Rows are points. A path goes straight from each point to the next, and from the last back to the first. The post is the endless flat space through its rows: a point in 2 columns, a line in 3, a plane in 4, and so on, so that a path can go around it. How many times does the path go around the post? Going back the other way cancels.
(in the rows, 128 means zero)

Post, one row:
[[126 139]]
Path, 31 rows:
[[156 156]
 [119 169]
 [ 60 158]
 [ 49 100]
 [143  80]
 [156 141]
 [162 101]
 [119 109]
 [ 79 122]
 [108 151]
 [143 177]
 [120 208]
 [ 62 144]
 [106 106]
 [ 61  83]
 [ 47 120]
 [ 84 111]
 [ 77 136]
 [ 71  91]
 [143  79]
 [183  97]
 [ 94 104]
 [ 93  78]
 [136 105]
 [161 153]
 [158 190]
 [ 89 166]
 [ 87 154]
 [ 77  98]
 [113  92]
 [200 120]]
Times around: 2

Post:
[[146 126 103 191 133 123 152  29]
 [126 154  91  97 199 130 111 162]
 [ 96 133  88  68 140 106 155 130]
 [125  72 129 106 123 142 137 145]
 [162 115 190 100 152  62 125 170]
 [ 87 116  91 160  81 156 117  63]
 [106 132 158  76 132 148 147 115]]
Path (26 x 8):
[[193 121 186 131 135 151 111 161]
 [ 85 148  90 109 141 162 175 136]
 [149  71  32 205 184 103 160 110]
 [103 126 183  92 150  61  63 219]
 [ 96 146  60 129 182 140 145 118]
 [135 117 144 106  87 163 155 161]
 [114 171  97  82 133  89 164  66]
 [119 110 185  68 136 101 100 122]
 [ 99 124 164 120 201 114 127 115]
 [168  94 108 171 182 144 166  98]
 [136 159 145 151  82 135 147  84]
 [121 187  66  51 143 123 140  84]
 [156  58  94 118 163  41 154 103]
 [ 65  97 106 124 139 149 146 100]
 [152 115 142 119 160  61 134 216]
 [147 202 121 105 109 141 169  21]
 [171 120 142 141 150  94 142  76]
 [147  48  79 138 167 115 144 143]
 [ 52 107 125 106 136 122 161 148]
 [100 144  85  85 123  94 189 142]
 [133 235 165 108 123 127 143  27]
 [ 27 126  71  16 109 154  79 172]
 [136 129 183 119 213  64  94 157]
 [ 84 107 126 156 104 206  94 123]
 [162 173 150 137 160 116 182 103]
 [155  74  76 135 110 105 140  98]]
Times around: 4

Post, 13 rows:
[[108 137 122 108  95 121  91 127 119 127 136 114 133 139]
 [125 133 142 109 132 146 117 127 102 104 154 142 135 141]
 [127 111 151 106 163 178 147  67 173 146 133  92 144 111]
 [160 149 168 160 121 111 124  72 101 113 134 128 163 187]
 [ 89 162 143 132 144  92 169  90 117 109 156 106 119 146]
 [159 128 174  89 153 112 101 162 161 188  90  37 120 123]
 [133 140 110 137 111 154 132 136 108 164 148 156 110 129]
 [129 119 136 114 116 134 132 106 146 129 162 154 169 112]
 [160 135 112 121 106 163 136 124  73 162 168 123 152 103]
 [138 147  93 138  97 136  95 174 126 133 150 109 120 131]
 [ 93 136 154 153 148  99  82 158 119 131 118  75 108 111]
 [131 136 126 124 131 118 170  57 105 105 117 163 147 112]
 [124 124 101 122 128  99  90 133 126 143 166 116 119 147]]
Path (28 x 14):
[[102 158 149 117 129  90  63 140 132 110 105  89 123 126]
 [ 97 118 112 124 139 105  53 167 134 133 115 110 108 125]
 [139 135  54 114 109 136 139 146 112 154 117  94 110 123]
 [128 133 122  87 120 190 144  87 127 117 125  89 122 140]
 [114 124 145 136 169 119 100 121 143 140 152 110  90 140]
 [148 183  54 133  97 134 144 110 128 119 165 111 107 132]
 [128 160 108 116 130 141 139 113 131 111 164 109 160 131]
 [153 110 100 106 127 142 118 145  89 201 116  56 143 115]
 [115 118 192 112 110 142  68 138 107 155  60  79 128 123]
 [155 153 158 143  85 110 141 109 120  78 159 114 177 115]
 [120 116 118 145 177  91 142  97 175 193 157 162  99  97]
 [166 157  85  92 120 122  99  86 106 165  93  68 149 128]
 [149 132 159 132 146 165 168 130 107 145 159 116 190 102]
 [178 164 124 120  92 123 150 218 100 155 113  65 129 132]
 [ 91 152 131 133 118 117 135 137 110 125 166  99 150 117]
 [120 114  79 129 183 120 111  93 168 134 139 132 116  79]
 [192 163 139 111 118 165 117  84 104 173 141  80 120 166]
 [207  95 148 141 126 148 119  68 178 137 152 144 186 149]
 [117  92 124 104 107 126 101  83 136 115 105 157 157 115]
 [129 125 140 173 149 147 168 122 119 133 132 110 168 114]
 [ 89 130  86 128 107 114  68 129 156 150 132 131 129 144]
 [157 191 101 139  77 126 115 100 113 131 139  95 140 116]
 [147 186  95 111  82  65  81 152  58 142 162   7 141  95]
 [132 163 161 140 120 169 142  62 127 118 153  94 183 114]
 [ 99 148  69 152 162  52 118 165 121 154 181  63  88 147]
 [125 138 143  82 112 135  95 182  65 145 141  51 115 154]
 [131 110 184 101 119 132 143  88  96 140 178 137 160 117]
 [135 178 126 122  96  89 134 102 113 132 106 154  81 144]]
Times around: 2

Post, 17 rows:
[[126 162 113 134 156 146 156  74 156 150  74 136 101 151 148  96  92 144]
 [ 82 171 123 147 180 127 132 141 100 124 130  91 120 131 117 106 125 140]
 [118  76 151 137 114 108 139  93 119 164 178  90  61 160 120 131 147 118]
 [126 165 100 112 139 134 140  81 125 151 104 123 106 158 128 133 129  83]
 [155 149  77 130 119 150 111 185 150 115 125 155 130 152 152 126 126 105]
 [108 121  92 132 137 120 153  94  70 142 150 136  91 120 146 151 134 173]
 [144 150 108 118 140 181  97 103 179 142  82 137 119 149 114 138 112 106]
 [140  79 107 125 176 116 133 110 170 166 165 128 109 147 124 160 139  84]
 [104 137 115 118 141 121 116 114  96 147 151 149  96 131 148 121  94  85]
 [174 120 130 131 150 162 148  69 128 161 127  91  69 136 142 163 107  88]
 [130 165 116  97 123 155 110 139 149 159 152 161 143 130 152  99 148 115]
 [134 172  90 139 146  63  99 154 142 119 128  97 145 104 138 129 114 119]
 [167 117 109 129 114 149 123 113 122 168 109 144 135 136 128  89 135  79]
 [135  99 149 114 165  63 141 169 163 134 147 135  87 138 104 138 127 174]
 [183 176 114 136 120 155 100 122 147 134 120 166 164 167 106 149  93 119]
 [137 163 121 120 144 131  91 147 137  95 126 130 162 140 145  58 129  95]
 [120 154 104 167 157 114 117 117 169 109 100 158 128 134 140 196  96  75]]
Path, 23 rows:
[[141 133 115 150 126  95  87 158 146 118 157 100 114 130  85 169  91  67]
 [149 153  75  96 121 157 151 111 162 168 109 122  95 141 190 133  74 162]
 [125 223 179 169 137  43 100 153 188 111 126  23 133 114 189  87 104  87]
 [137  95 161 126 168 102 116  61 150 168 177  53  70 148 126 157 129 127]
 [168 166  90 153  87  75 158 148 101 129 100 137 123 127 192 109  94 132]
 [156 162  93 111 145 245 137  84 174 164  97 107 100 179 163 180 134 172]
 [120 110 152 170 140 110 101 168 134 139 158 201 120 156 117 142 100 103]
 [171 183  86 160 133  93  69 142  94 121  78   7  86 132 109 197  78 106]
 [ 86 136  79 109 208  89 101 122 100 113 114  66 121 112 122 120 148 132]
 [133  81 136 141 151 153 109 117  68 160 173 194 114 149 130 120 146  53]
 [174 128 114 103 133 117 139  50 113 175 139 129 134 106  94 113 116 103]
 [158 160 118 119 121 141 100  96 161 135 107 165 145 112 135 148  82  95]
 [117 168 167 132 147 141 108 197 139 117 146 130 141 132 145  96 138 161]
 [187 152 163 144 147 121  98 123 126 171 126 104 130 128 114 121 135 124]
 [149 139  48 133 193 192 156 104  90 134  68  72 100 124 181 109 130 154]
 [141 134 124 127  78 100 119 127  97 163 138 151 121 165 114 139 102 109]
 [174  78  79 147 162  92 136 120  98 126 125 136 115 185 159 146 118  93]
 [ 70 152 101  94 184 118 121 128 145 143  90 115  99 105 137 145  96 123]
 [112 109 127 125 159 152 146  90  84 157 188 153 118 124 152 107 115  72]
 [144 165 111 100 104 162 130  95 116 167 129 187 104 136  79 174 146  79]
 [ 73 128  88 120 208 119  98 180 171 130 121 114  81 217 119 111 145  73]
 [155 133 114 130 112 117  97 116 103 168  61 157  74 110 110 174  70 135]
 [120 125 139 148 125  91  70  87 162 146 102 134 121 141  95  52 118 156]]
Times around: 1

Post, 17 rows:
[[137 156 147 127 134 148 151 169 171 161 121 111 127 149 123 152 134 141]
 [131 116 126 156 109 124 133 142 138 103 113  78 141 148 138 121 109 135]
 [ 68 150 133  90 171 167 126 129 164 151 107 146 107 144 131  98 166 161]
 [122 139 112 146 127 114 116  91 134 118 130 137 153 144 132 142 119 117]
 [118 104 117 138 165 121 107 142 123 105 115 133 174 117 125 123 113 102]
 [131 171 157 103 176 163 146 117 203 153 136 176 102 112 132  81 144 161]
 [137 134 100 113  97 141 106 124 133  84 128 154 162 139 112 123 147 140]
 [142 124  98 161 126 146 115 146 147  98 133 120 117 140 112 143 136 103]
 [125 123 117 124 129 148 131 116 118 103 138 137 130 131 111 135  94 117]
 [151 127 150 112 112 119 140 145 166 159 102 100 113 117 114 134 128 116]
 [117 139 109 140 106 142 137 167 154 169 109 112 127 135 114 104 107 140]
 [122  87 100 138 129 112 151 137 124 135 125 107 141 155 118 121 129 110]
 [135 102  90 101 140 180 130 122 153 122 104 164 118 112 145 123 159 148]
 [117 131 112 143 137 158 118 111 118 123 142 148 168  88 119 125 165 131]
 [159 135 102 133 158 148 103  86 119 121 123 132 159 136 116 124 133 101]
 [124 173 124  88 167 159 151 146 154 137 110 166  98 111 149 109 165 169]
 [137 112  94 115 133 140  80 122 130 120 155 127 148 128 149 129 147 124]]
Path (26 x 18):
[[ 88 107 120 158 150 154 121 160 122 117 117  98 123 157 145 135 164 165]
 [128 154  93 143 118 138 129  98 140 106 155 161 152 103 112 140 179 161]
 [109 164 115 111 153 189 179 143 158 131 108 171 117  90  91 143 177 133]
 [ 86 157 107 128 127 147 154 160 125 169 115 115 128 159 103 140  97 128]
 [115 123 116 143 111 153 114 116 163  99 124 144 169 123 142  85 102 130]
 [ 59 155 145 120 130 161 131 132 139 155 110 128  91 165 120  67  78 159]
 [151  82 120 140 136 161 136 148 129 126  99 106 117 104 130 129 145 147]
 [101 136 127 119 161 124 100  92 101 130 115 134 188 113 127  82 153 148]
 [159 109 120 110 125 146 116 131 156 126 107 153 135 119  95  76 115 113]
 [130 105  48 126  83 143 123 161 116  88 106 138 131 137 145 111 143 144]
 [157 130  95 100 129 128  96 111 112 117 124 150 146 121 146 138 166 121]
 [175 130 126 134  93 130 156 131 170 145 112  84 141 179 141  99 155 177]
 [102  98 120 122 157 130 116  99 125 126 124 107 142 122 163 132  88 160]
 [150 128  79 139 181 167 123 117 153 182 116 144 126 109 114 165 157  72]
 [109 148 149 100  78 155 171 153 156 121 150 180 134  97 104 123  88 132]
 [165 113 158 133 143 120 131  94 140 161 103  93 123  99 128 159 133  70]
 [110 111  95 128 168 172 106  84 127  97 104  83 137 149 155  70 101 135]
 [103 123 108 123 111 150 148 131 134  51  77 153 150 115 109 115  98 175]
 [154 145  93 138 149 127 111 105 150  60 115 149 187 130 158 104 122 130]
 [104  69 146 150 249 127 128 146 136  91 106 126 177 145 154 106  79  84]
 [126 135 124 166 132 175 114 129 102 119 167  94 128 116 128 136 113 131]
 [132 114 104 152 101 107  91 104 169 119 133 125 135 109 141 106 117 147]
 [ 75 164 117 120 124 121 125 127 157 120 145 149 110 148 116 142 127 140]
 [176 165 128 101 151 178 130 110 166  98 109 181 153 109 127 104 171 182]
 [167 145 122 121  76 153 120 132 169 112  73 160 124 136  72  98 128 136]
 [ 83 116 111 144 103 149 104 135 144 163 118 128 128 146 105 157 144 108]]
Times around: 2

Post:
[[100 108 155  83 169  98 159 153 123 130  64 129 137 128 158 124 114 120]
 [140 175 107 135 157  83 169 138 111 147 201 102  87 164 122 139 110 144]
 [131  97 122 130 186 107 109 140 136 123 126 163 127 138  90 102 104  63]
 [152 151 182 156 144  98 118 131 175 114 149 156 128 114 138 117 125 112]
 [127 142 136 160 113 136 168 117 149 121 115 137 120 169 122 143 123  97]
 [117  90 144  79 153 165 102  68 157 149 109 127 199 151 121  59  81 216]
 [139 105 122 141 147  99 135 148 172 107 127 181  80 122 107 102 112 130]
 [167 129 142 169 159 136 121 106 146 130 126 140  65 131 116  50 134  93]
 [103  96  83 161  95 131 138 119 131 159 147 170 187 139 123  75 170 203]
 [133 158 145 121 191 115 186 114 184 106 185 101 163 199 176 133 123 141]
 [127 128 183  89 164  88 183  91 148 130 168 134 145 179 204 144 117 135]
 [ 48 101 162 129 186 140 115 113 120  91 111 164 150 135 155 205 113 118]
 [113 132 148 138 146 146 131 126 188 159 136 152  79 137 136 127 126  75]
 [110 160 177  66 167  96 199  86 156 163  82 127 141 115 137 113 134 119]
 [138 141 132 122 175  83 130 153 129 161 135 194  83 167 108 106 152 139]
 [164 138  83 139  96 173 138 125 117 124 116 170 149 135 130  58 163 111]
 [ 76 144 147 144 164 145 153 125 133 121 152 140 108 161 112 116  69  80]]
Path (30 x 18):
[[168 148 207  64 135  54 164 127 121  88  81 193 186 112  77 165 113 114]
 [116 130 106 116 110 199 173 116  47 161  81 125 133 168 107 119  95 134]
 [112 125 166 129 177 132 143 115 102 156 102 180 220 153 163 102 133  52]
 [134 160 146  88 197  70 142 157 115 159 110 113  86 106 150 105 123  62]
 [105 108 127 143 169  98 156 100 158 110  95 129 102 122  80  72 106 140]
 [109 111 167 111 141 106 138 128 126 133 126 121 105 149 138 134 102 148]
 [116  95 142 130 116 132 130 178 148 182 133 107  87 105 155  95 128 141]
 [143 157 150 150 140 175 122  84 141 166 173 169 130 125 171 147 136 154]
 [118  91 122 183 133  92 138 122 115 133 205  97 180 189 189 139 120 179]
 [147 214 164 155 173  60 157 151 128 140 192  90 151 142 200  82 146 110]
 [132 161 123 191 181 137  90 115 157  68 172 204 173 153  41  48  73 131]
 [138 106 148  66 176 100 131 133 223 146 127 148 124 141 187 106 144 104]
 [113 174  85  94 133 115 137 155 159 145 114 186  79 111  51 117 146 154]
 [249  85 138  94 131  66 113 159  99  69 179 146 141 160 130 114 103 162]
 [106 123 126 123 153 191 198 116 114 193  96 169 156 201 118  86 137  83]
 [144 146 147 115 132 134  82  72  75 182 148 173 103 131 113 127 108 145]
 [216 160  70 154 224  86 106  94 169 113 195 112  95 186  61 127 118 140]
 [ 95 167  92 140 162  80 158 112 138 137 186 147 174 133  67  89 140 183]
 [ 88 141 217  82 147  28 186  59 105 198  88 141 128 115 136 121 109  55]
 [107 126 146 107 140  87 164 117 148 133 107 139 125 166 160 100 138 108]
 [119 115 117 120 141 122 134 152 188 116 147 126 161 145 115  98 138 180]
 [111  82 145 124 199 110 120 144 147 163 104 118 132 172  93 137 117 142]
 [100  82 159 106 196  88 166 144 244 184  99 193 129 126  86 111  96 100]
 [117 113  99 102 210 109 124 152 221 139 116 164  76 138 122 143 114 117]
 [146 202 141 121 233  18 125 189 132 114 174 199  84 128  74  90  99  43]
 [ 81 124 190 108 167 179  86 119 157 111  91 181 151 184 175 138 138  54]
 [120 100  99 109 127 223 115 152 171 140  94 146 101 200  86 112 139  71]
 [ 90 111 181 202 123 140 158  59  99 150 227 170 144 190 151 196 135 126]
 [130 105 142 106 165 188 132 165 163 131 142 165 104 178 150 132 101 149]
 [152 149 115 122 146 166 127 133 197 128 123 135  71 184  90 149 129 179]]
Times around: 4

Post, 17 rows:
[[129 150 105 105 149  87 133  69  78 147 119  98  95 115 174 150 156 119]
 [125 135 188 114 128 142  96  65 144  77 135 104 137 120 129 123 166 125]
 [134  93 119 157  96 147 197 149 106 156  85 122 190 145 113 120  80 126]
 [129  93 160  78 159 136  37 106 125  77 142  96 140  98 136 109 130 118]
 [186 125  93 115 109 146 191 112  93 133 111 123 170 163 145 147  94 130]
 [137 144 108 142 149 145 176  97 108 181 108 153 138 182 152 149 113 115]
 [138  62 182 113 138 178 122 133 203 104 130  68 109  85 124  95  96 118]
 [137 102 162 130 157 140 100 113 140  58 150 113 123 101 161  72 137 112]
 [ 88 126  74 118 136 118 200  88  99 152 147 154 113 146 136 150 112 111]
 [122 128  88 159 104 165 179 125  93 144 130 150 115 127 142 173 113 114]
 [131 131 129 123 162 143 102  86 182  54 112  81 156  89 151 104 132 124]
 [115 115 142 136 151 129  87 136 152  56 126  59 118 130 118 110 117 133]
 [110 136 175 113 166 161 130 150 150  60 108  73 127  99 124 124 137  96]
 [160 149  81 128 107 143 169 131 113 177 128 138 148 144 124 111 121 145]
 [136 152 140 142 102 154 164 160 137 130 106 120 178 139 163 145  82 160]
 [126 122 162 141 168 115 105 104 145  98 169  81 150 108 134 132 141  98]
 [ 81  98 136 117 178 133 148  96 125 115 137 118 122 119 148 149 177 153]]
Path:
[[103 150 104 127 157 113 134 139  91  94 118 130 190 154 125 121 106 148]
 [ 93 111 171 114 162 194 126  78 136 165  94 117  77 127 148 146 134 132]
 [122  96 173  88 133 113 143 159  98 121  97  82 164  82 198  80 114 149]
 [128 110 177  95 123 124  82 153  96 118  84 116 162 136 194 114 112 145]
 [156  70 149 130 133 124 150  60 190 110 126  95 110 133 119 142 134 135]
 [145 147 151 147 118 149 170 116 162 120  90 130 187 157 163 143  68  95]
 [129  71 217 122 120 219  89 115 151 134 111 159 147 193 146  96  84  98]
 [110 105 172 146 133 141 182 135  78 110 143 119 102 172 159 107 120 115]
 [111 178 115 155 143 145 155 111  76  34 134  72 147 105 146 167 132 100]
 [163  67 120  99 175 164 171 100 139 105 137  83 132 146 193 100 141 139]
 [102 112  67 126 185  82  86  85 176 129 115  53 148 103 186 140 136 191]
 [121 102 164 117 136 123 102 136 151 154 106 108  35  97 136 113 131 102]
 [112 138  93 141 152 130 166  85  98 129 113 162 138 161  99 151 114  98]
 [133 148  73 119 117 161 156  76 133  88  86 103 111 123 123 125  80 129]
 [ 80 172 122 154 155 133 206 120 119 102 149 136 120 136 190 156 135 121]
 [ 88 162 134 138 135 148  91 112 167  52 126  84 131  74 156 150 181 137]
 [142 105 135 113 139  91 126 106 136  94 141  86 112 112 189 147 135 118]
 [126 133 229 127 191 162  99 122 127  44 141 129 183 104 162 170 176 112]
 [128 159  98 109 138 124 106 111 111  65 124 104  50 102 138 130 126  85]
 [120 137  77 168 102 140  83 176 125  91 190 147 132 108 140  85 107  91]
 [114  90 122 144 143 138  43 143 120  52 115  70 184 143 171 138 124 194]
 [108 156 162 130 138 140 153 108 145 131 134  66 158  91 132 120 151 165]
 [146 146 117 134 142 124 177 109 100 112 127 125 149 183 142 143  94 141]
 [183  78 198 131 105 121  75 117 156 133 184 124 137 128 112 116 109 138]
 [116 234 127 122 128 110 123 134 156 133 123  77 104 110 158 165 176 126]
 [142 156 164  93 120 147  75  94 155 129 100  37 150  97 134 137 193 139]
 [135 153 140 111 118 114  25  92  93 121 101  64  90  93 184 141 188 115]
 [ 75 123  79 132 172  93 142 153 113 125  57 124 178 147 191 136 124 159]
 [178 116  77  76 173 112  69  92 135   7 114 111 120  13 207  93 152 139]]
Times around: 1

Post, 17 rows:
[[127 147 112  95  91 115 101 144 140 136  82  88 129 150 181 149 164 131]
 [108 135 138  82  97 112 168 161 130 148 163 110 164 116 115 146 160 118]
 [ 93 121 158 162 149 159  68  61 129 135 137 160  58 105  99 119 124 159]
 [106 122  93 110  92 143  86 108 105 130 120 167 136 123 159 148  98 119]
 [111 118  91 145  86 121 106  98  99 175 167 154 133 143 126 132 112  78]
 [115 127 104 121 131 112  49 157 115 131 108 147 146 150 146 106 111 107]
 [136 136 118  98 122 138  95 140  90 102  97 116 117  87 217 105 148 127]
 [103 141 163 126 107 145 109 121  91 142  82 128 184 132 117 127 119  73]
 [ 99  85 128 136 127 137  99  75 103 111 100 162  97 112 122 101 152  88]
 [ 93 214 131 108 147 193 134 196  50 132  65  69  50 184 150 144 147 129]
 [105  94 214 125  69 122 164 138 188 163 142 114 115 161  54  70 121  68]
 [151 110 124 122  96  70 117  94 137 121 113 146 162 112 142 100 108 148]
 [174  71 151 122 106 127  91 132 130 130 137 159 119 126  83 116 121 141]
 [124 160 123  61 145 160 120 120 118 166 154 130 129 109  82 179 114 101]
 [127 133 124 156 131 145 118 116 168 129 157 104 143 155 173  97  91 104]
 [134 130 170 114 142 170 111 124 106 139 121 201 100 137  65  98 154 122]
 [139 155  80 124  69  92 117 126 154 100  56 137 211  44 183  88 131 132]]
Path, 30 rows:
[[130 137 156 109  59  95  75 164 141  89  22 124 111 160 156  50 138 105]
 [160  93  98 109  76 116 116 115  61 127 184 123 138  68 155 166 116 162]
 [141 166  41 118  86  90  54  89 185 161 169 134  51  92 145 142 111 122]
 [146  98 162 123 118  73  74 176 119 112  49 178 133 134 136  80 187 103]
 [161  90 122 129  97  91 136 132 135 162 113 136 178 134  83 182 130 167]
 [ 64 145 127 112 134 156   7 142  88 131  40 147  57  84 130  64 109 110]
 [133  72 155  56  83 185 144 138 115 111 127 125 108 166 145  82 172  73]
 [120 142 134  68  69 117 147  56 124 155 119  71 132  96  69 175 130  92]
 [ 85 153 149  60  56 171 121 140  91 159 112 154 141  97  97 119 157 112]
 [160  53 115  65  94  97 120  75 117 102 178 123 110 157 184 166 129 111]
 [117 133 136  71 117 153 135 116 142  56  17 145 105 106 121 156 106 168]
 [178 150 170 153  63  91 165 145 121 139 157 137 163  96 134  66 103 102]
 [173 162 102 155  62 100  65 145 188 140 161 144 150 153 209  91  83 122]
 [178 113 130 122 146 110  98 114  88 146 174 142 116 105 170 130  91 116]
 [ 66 127 102 148  66 120 105  45  83 147  57 136 100  86 119 159  95 106]
 [119 149 136  90  84  85 101 117  69 174  72 128 153 179 117 152 137 152]
 [ 84 147 102  74 102  94  91  74 104 163 165  94  72 136 172 120 113 154]
 [142 159 123  83 102 113 143 118 118 120 140 138 106 105 150 132 144 148]
 [193  79 109  78 141  94 129 126  82 121 179 164  99 114 127 105 110 100]
 [ 89 134 111 177 106 143 143 130 133 166 160 116  56 178 200 134 156  92]
 [110 105 103 169 108  97 153 111 118 162 189 134 175 115 148  60 129 108]
 [195 116  98  37 142 136  65 109 132 126 115  73 157  70 160 157 103 162]
 [158 120  65 147  81 116  72  66 110 133 107 141 115 101 123 121 101 117]
 [ 62 145 110 177 114 136 117 106 161  99 139 149 133  83 157  83 149  77]
 [ 86 146 176  72 142 161 168 120 101 136  76  78 104 148 129 154 184  44]
 [123  83 119 161 102  95 134  77 118 102 159 150  89 107 189  54  95  81]
 [ 73 156 157 130 167 139 137 133 106 131 148 137  49 135 149  70 114 103]
 [132 117 121 177 152 100 123 187  60 136 172 168 142 120 152  34 135 120]
 [152 113 107 111 101 143 123 110 171 127 162 112 193  77 222  70  72 128]
 [ 55 133 177 152  84 145 110  99 125 145 134 102 123 189 126  84 117 130]]
Times around: 4
